Every row gives one point. Each copy is the shape, with its points in the same order, turned, moved and blurred by noise. Say if it was mirrored as well.

Shape (6 x 3):
[[ -8 -39  18]
 [ 14  22 -18]
 [ 22   0 -12]
 [ 28  -2   7]
 [-20  -9  44]
 [-33  31 -38]]
Copy 1 (6 x 3):
[[ 25 -24  -9]
 [ -7  31  29]
 [  9  22  33]
 [  6  -2  38]
 [-19 -33   2]
 [-39  60 -11]]
Copy 1 is: only turned
Copy 2 (6 x 3):
[[-33  17 -37]
 [ 12 -21   6]
 [  8 -24  -9]
 [ 10  -6 -27]
 [ -6  48 -29]
 [-19 -10  50]]
Copy 2 is: mirrored

Shape (9 x 4):
[[-11  18  12   2]
 [ 22  14   1 -16]
 [ 22  -3  -8 -24]
 [  2 -27  -7   9]
 [-14  -6 -20  22]
 [ 24  31  -9  10]
 [ 37  -5  55   6]
 [-31   3 -21 -18]
 [ -7   3   5  -9]]
Copy 1 (9 x 4):
[[ -4  14  -9 -12]
 [ 16   6  19  -9]
 [ 16   0  32  13]
 [-17 -18   2  18]
 [ -3 -18 -22  18]
 [ 25 -12   2 -23]
 [-38   2  43 -41]
 [ 12  18 -21  33]
 [ -1  12   2   6]]
Copy 1 is: mirrored
Copy 2 (9 x 4):
[[ 19  13 -19   3]
 [ 14  -2   1 -27]
 [  6   8  21 -29]
 [  1  14  26  18]
 [-17  19  -1  24]
 [ -3 -19 -18 -13]
 [ 60 -30  14   3]
 [ -2  49  -8  -5]
 [ 19  20  -2  -6]]
Copy 2 is: only turned

Shape (9 x 6):
[[  0 -33   4  15  -4  17]
 [ 30 -38  30  -1 -29  13]
 [ 27  34  -6 -29  45  18]
 [ 10 -19  -7 -14  16 -18]
 [  9   3   4   9 -13  14]
 [-18 -34  10 -10 -17  14]
 [-21  -6  37   8  -7   6]
 [-18 -16   2   2 -28   1]
 [-14  26  21   7   6  16]]
Copy 1 (9 x 6):
[[ 26 -11 -26 -13  25  16]
 [ 26 -13 -20 -17  -2  60]
 [-52  -3  17 -21  -1 -19]
 [ 22 -12  15 -19  -4  -6]
 [  0   1 -22   8   7  14]
 [ 35  10 -35 -26   6  13]
 [ 18  33 -17  -3  21  23]
 [ 32  11 -32   0  -3   6]
 [-15  32 -13   4  17   6]]
Copy 1 is: mirrored
Copy 2 (9 x 6):
[[ 36   4   7 -19  13   8]
 [ 31   2  45 -28  -2 -17]
 [-55  -7 -25 -21  -5  12]
 [  0  27  -6   7   4  -3]
 [  9 -21  14  -5   5  13]
 [ 34  18  26 -13   0  28]
 [ 11  -2  38  -9  30  30]
 [ 31   2  24  13  -1  25]
 [-12 -23  17  -5  26  36]]
Copy 2 is: mirrored
Copy 3 (9 x 6):
[[-30 -12 -10 -40   6  -3]
 [-32 -19  -9 -48 -43  -3]
 [ -4 -25  52  29   6  19]
 [-31   7  16  -3  -3 -18]
 [  0 -14  -5 -24  -6   7]
 [-24 -27  -4 -43   1 -31]
 [-13 -39 -28 -11  -4 -19]
 [ -1 -10 -15 -36  -1 -29]
 [  9 -37 -14   6   7   1]]
Copy 3 is: mirrored

Shape (12 x 9):
[[ 34 -22  -9  -9 -14 -16  29   3   9]
 [  6  -8  -5  33  22 -16  28  18 -18]
 [-13  -3 -35  25 -12  23 -15  -2 -33]
 [-22 -14 -34  10 -22  38 -14 -15  29]
 [ 23  46  18  18  11  -2  30  13   4]
 [ 14 -13  -1   6 -27  -6  39  25  38]
 [ 20  45  14  22  -4  38  33  17 -28]
 [-15  34  -6  26 -36   2  18 -48 -23]
 [ -2   7  27  11 -41  24  -3 -24 -23]
 [ -6  10  -8  -8 -41   6 -23  -1  -8]
 [-25 -11  -3 -18 -29  31  39  16  19]
 [ 14 -13 -35  -8  21 -19 -21 -16  29]]
Copy 1 (12 x 9):
[[ 21   9  29  27  10  -7   3 -40  -5]
 [ 22  -4  10   4 -51   7  24 -24   3]
 [ -7   1  16   8  -1  17  52  30 -26]
 [-35  12   9 -11  22  -7   7   9 -49]
 [-21 -24 -10  33 -36   7  12 -34  19]
 [  6  13  17  29 -12   0 -29 -48 -25]
 [-37 -19  21  37 -51  22  16  -2  24]
 [-30  21 -22  12   6  41  31   6  21]
 [-16  -3  13   9   2  42 -12  19  12]
 [ -6  -4  -1  31  27  20   3  21 -15]
 [-18  39  24  28 -12 -11 -35   7 -22]
 [ 10  -9  -5  -5  26 -38  31 -30 -11]]
Copy 1 is: mirrored
Copy 2 (12 x 9):
[[-10  -8  19  22  41  -3 -10   0 -20]
 [ -3   3 -10  33  -2 -24  21   9 -38]
 [ 42  13 -28  16  13   3  36 -11   8]
 [ 10  36  -2 -13  41 -12  29 -32  31]
 [-45  10 -36  24   2   1 -10  12 -13]
 [-46  16  16  30  51 -11  14   3  -8]
 [-35 -14 -60  44  -1  14   9 -10   5]
 [ -2 -34 -39 -28  19  -1  33  16  19]
 [  3 -27 -24  13  17  -9  12   1  56]
 [ 17  12  -8   6  30  16  13  16  40]
 [-35   7  25  25  24  11  37 -24  25]
 [ 21  41  17 -13  26 -11 -21  -6 -17]]
Copy 2 is: mirrored

Shape (17 x 11):
[[-14 -20  -5   1  14  12  12  -9   5 -27   7]
 [-10  13  -8 -14  11  17   4 -36  -6  19  -9]
 [-11   0 -16  16  15  27   7  -6  14  22 -15]
 [  5  25 -14   1  20   8  -2  -5  17  15   2]
 [ -4  -5   1  -6   1  16  18   9  18 -18   6]
 [ -2  10  -8 -12  20 -30  13   8 -19  -4 -10]
 [ 35 -24  41  13  16  16  14   4  17  18   9]
 [ 33  -7   7 -13   7   8  13   7 -37 -30 -17]
 [ -8 -22 -12 -13 -25  -2  19   3  12 -14   8]
 [  1  -7 -16  -8   8  19 -13   3  12   0  -4]
 [  3  -1  25  -3  17  10   2  -5 -54   7   2]
 [ -8 -10  -4 -13   5  22 -22   1   9   0  11]
 [ -8  26  -1  -8 -10 -25 -32 -12 -16  -7   6]
 [  5  11 -10  20  10 -26 -20 -20  10   8  -9]
 [ 20  -2  60   4   3  22  18 -11  15  23   8]
 [ -4 -21  28   2  15 -60 -19   8  19  -4 -23]
 [-16  -9  -6   4   0  22  15   8  18  -1 -20]]
Copy 1 (17 x 11):
[[ -7   1  10  -4  19  -9 -32   6  17 -16  19]
 [ -2  13 -25 -28   8 -20   5 -11  -3  -1   7]
 [ 11   2 -32   1  24 -18 -24  -4 -19   3   8]
 [ -7  22 -26  11   1  -3  -7  -5 -15  -1   4]
 [-12  -9  12  12  20  -4 -17  -4  -6 -20  13]
 [ -6 -13 -20   1 -23  12   2   2  21  -7  28]
 [ -8  -7  23  34   2 -41 -14 -17 -16  33  19]
 [-36 -37  10  -5  -7 -10   5  31  10   8  17]
 [  2 -13  22  -5  26  20 -13 -12   1 -12  27]
 [-13   2 -14   7  30   4 -11  -2   2   4   3]
 [  6 -19   0  -4 -13 -36  22  20  27  12   5]
 [ -8   9  -2  10  34  -2  -4  -6  14   2  -8]
 [  1  11  -4 -13 -21  26   9  -3  25   3 -20]
 [  3  16 -19  -5 -20  17 -26 -10   4  24  -1]
 [ -3  -4  26  19  -6 -53   2 -30 -22  16   2]
 [ -6 -21  -4  22 -31  18 -37 -43  39  24   8]
 [  3 -19 -11   3  26  -7 -27 -10 -12 -13   8]]
Copy 1 is: mirrored
Copy 2 (17 x 11):
[[ -3  20  21   3  15 -16   3  14  16  -2  18]
 [  4  -7 -23 -12  20 -20  -4  27  -6  -8 -17]
 [ 12  -9   8   6  17  -9   4  29 -32  -6  -4]
 [ -8 -17 -12  17   1  -7  12  12 -17 -19  -8]
 [ -8  25  14   0  -6  -6  10   8  -9   2  16]
 [ 27  -9 -17   8  -5   7  15   7  31  -1   2]
 [  2  16  36  22 -27 -28  -8   7 -10  -1 -41]
 [  5  -7   5  -2 -33 -15 -14  15  30  29  18]
 [  4  22  18 -29   2   1  21  -8   1   5  10]
 [  1  -5   9  -3   4 -17   0   1 -15 -15  14]
 [ 20   3  -5   0 -19  -6 -32  37  28  -5 -17]
 [  2   8   7  -7   1 -18 -11   3 -10 -33  17]
 [ -9  -6 -28  -5   6  19 -21 -15  24 -23   2]
 [ -3 -28  -4  20  28   8  -1 -11   3  -9 -17]
 [-11  37  11  17 -25 -21 -19  13 -19   0 -49]
 [ 36   9   6  38  13   5  -6 -52  22   5 -15]
 [ 10  15  11   2   9  -3   3  14 -25   7  12]]
Copy 2 is: mirrored

Shape (17 x 12):
[[ 14  23  -4   6   9  16 -14   0   2  -1  12 -38]
 [ 33  -7   6 -19  -5  15 -19  -5   1  12  36  21]
 [ 22  -8  35   2 -13  18  -7   9 -19   2  17  43]
 [-53 -21 -35   9  25  21  17  -5   8   0  -6  -6]
 [-20  -1 -35   6   5  20   6  -7  -9 -28 -22  -4]
 [-36   8 -47  35  19  11 -10 -23  -3   0   2  11]
 [ 47 -24   5  -6   7 -21  -3   4  -9   5  12  36]
 [ 28 -19  13  -5  -9   5 -30  17  21   1   1  29]
 [ 18  52   5  11   7  10   1  16  30  17   2 -10]
 [ 11  40   9   8   6   7 -45  31   0  18   4 -26]
 [-37 -13 -48  16   0  -2   3   0 -14 -17  -5  12]
 [ 35 -24  -2   2 -27  15  -4 -11 -13  13  -4  36]
 [-39  -5 -30  27 -10  -6  18   0   1 -13  17 -12]
 [  3  29 -14  18  29  22  -5  32 -13  19   0 -25]
 [ 22  -1  19 -20   4  -3 -11  -8  -8 -16  12  43]
 [-51  10 -44 -11  -4  -4  12  -8  -9  13  -7  -5]
 [  5  16  23  16  13  -3 -18  -7   0  20 -10 -23]]
Copy 1 (17 x 12):
[[  9  19 -21 -15  11 -10 -13 -28   6 -12 -17 -11]
 [-32  42  -9  -4 -11  -2   1   9  -2  30 -15 -12]
 [-43  20   3  13 -35  -3   5  -8 -27  24   9 -10]
 [ 18 -14 -30  -5  -1 -22 -14  27   1 -21  22  53]
 [  4 -25 -32  -1  13   0  15  -7  -3 -10   8  36]
 [  1 -27 -48  -8 -16   2 -24   6  28  -3  17  36]
 [-29  17  12 -10  -5  21  10  21 -12  36  20 -26]
 [-13  46  -9  16  -7  12   9  -4 -14  36  22  -2]
 [  3  23 -26  23  12 -20 -13 -19  19 -16  10 -42]
 [ 19  29 -32   2   5 -20 -32 -45  -7  19  -3 -31]
 [  8 -33 -37   4   1  13 -10  17  -9   2  13  40]
 [-43  12  16  16  -2  11   9  -3   1  38   9  12]
 [ 13 -20 -21  11  -4  16 -28  18  -8 -27  -4  27]
 [  0   1 -30 -13  23 -33 -34 -26  -7  -9  17 -15]
 [-22  13 -10   0 -31   6  30  11 -13  28   3 -20]
 [ 23 -36 -29  16   8 -23 -15  26   6   3  -8  30]
 [ 22  12   6  -8 -11 -18 -16 -29  11   5   7 -15]]
Copy 1 is: only turned
Copy 2 (17 x 12):
[[  0  19   7  -6  -4  -4  40 -18  -7  -2  31   1]
 [-23  -4  -5  11  -6  -3  22  13  -5  39  -2  25]
 [-31 -20 -25   3 -27 -14 -10  21  -6  26   6   4]
 [ 21  -2  37 -15   3  60 -16 -36 -12   1  -2   2]
 [  7  17  33  -5 -15  27  -5 -26 -29 -22  -9   3]
 [-29 -13  44 -14  10  37   0 -44 -12 -17 -10   1]
 [ -7 -23  -4  18  11 -30  -9  29  -2  15  -9  27]
 [-10  -6 -28  -5  -9 -21  -2  -2  -2  21 -28  35]
 [  2   6  18 -36 -13 -23  39 -15  24  10  14  -5]
 [-10  24 -21 -11   5 -22  41 -37  12  13  15 -15]
 [ -5   9  33  -7  14  38 -29 -22 -23 -16 -22  -6]
 [-14 -26  -7   1 -14  -7   7  25 -36  12 -30  12]
 [ -5  15  26 -35  15  44 -14  -3  -9 -14   9   3]
 [ 12   5  15 -14   2 -15  19 -41 -10  14  27 -33]
 [-19  -6   0  26 -21 -14 -11  18  10  12  -5  27]
 [  8  18  40  -7  10  54   0  -7   3  -2 -18 -27]
 [  2 -10 -14  -4  -5   0  35 -21  11 -15  20 -12]]
Copy 2 is: mirrored
